Each wall is flat, endless, passes through zero and stands at right angles to its row. A trip goes straight from one point to another. Which walls does it cross, in order?

Walls:
(1): [ 21  25 -59]
(2): [ 41 -32 -17]
(3): [ 28 -13   1]
(4): [14  3 66]
(5): [ 50 -20  15]
(6): [ 47  36 -10]
Trips:
[48 39 -3] to [-19  -8 -50] -> 4, 5, 3, 6
[-35 -20 -12] to [84 19 95] -> 4, 5, 3, 2, 6
[-24 -40  86] to [-26  48  27] -> 5, 6
[29 24  1] to [  8 -12 -27] -> 4
[86 62 24] to [ 53 -20  -1] -> none
[64  5 32] to [ 8 -5 93] -> 2, 6

Walls:
(1): [ -2   0 -29  -7  23  15 -10  -3   5   0 -32]
(2): [-11  10 -10  29  25  46 -44 -44 -12 -12   7]
(3): [-53   0   4  29 -18 -14  -1 -23   9  -6 -10]
(4): [ 15  13  39   1 -31 -70 -19  24  33  10 -24]
(5): [-25   3 -64 -39 -46  26  12 -33  -2  26  55]
(6): [  6  -2  80  30  12  -8  36  14  13  -8 -58]
(7): [ 30  -5 -32  52 -27   8 -11   5  16  28 -31]
Trips:
[ 27  50 -29  20   1 -19  39 -21  34 -41 -14] to [  2 -27 -52 -18   1 -14 -18  10  -3  95 -27] -> 5, 6, 3
[ 17   4  -6  31  14 -29   5   4  47  36  69] to [ -3 -10  -7 -24  23  10 -11 -34  38  12 -16] -> 2, 1, 4, 3, 7
[  7 -10 -47 -35   8 -80  25  23   7  -6  -4] to [ 23  31  -4  -8 -29 -29 -22 -12  -4   7  21] -> 1, 7
[ 50  16  16   5 -37   2  22 -11 -10   1 -11] to [-15 -49  26  36  10 -24   7 -27   3   3 -15] -> 3, 2
[ -3 -46   2  16 -33  20  28 -34  -4  -4  15] to [  6 -57 -37 -10 -31 -42  45 -12 -30 -84  33] -> 2, 7
[-40  27  -9  22 -28 -39  27 -30  25  -1  30] to [ 19 -16 -17  29 -17  30   0 -24  26 -18  11] -> 7, 2, 4, 1
[-37   5  64 -37 -42   2 -30   5  36 -63 -11] to [  1  18  28  -9 -12 -72  14 -19  -5 -17  30] -> none
[ 11  24  24   5 -54   8 -12 -43 -27  -9  -5] to [  6  22  17  32 -12  49  65  -3   9  10 -21] -> 4, 5, 2
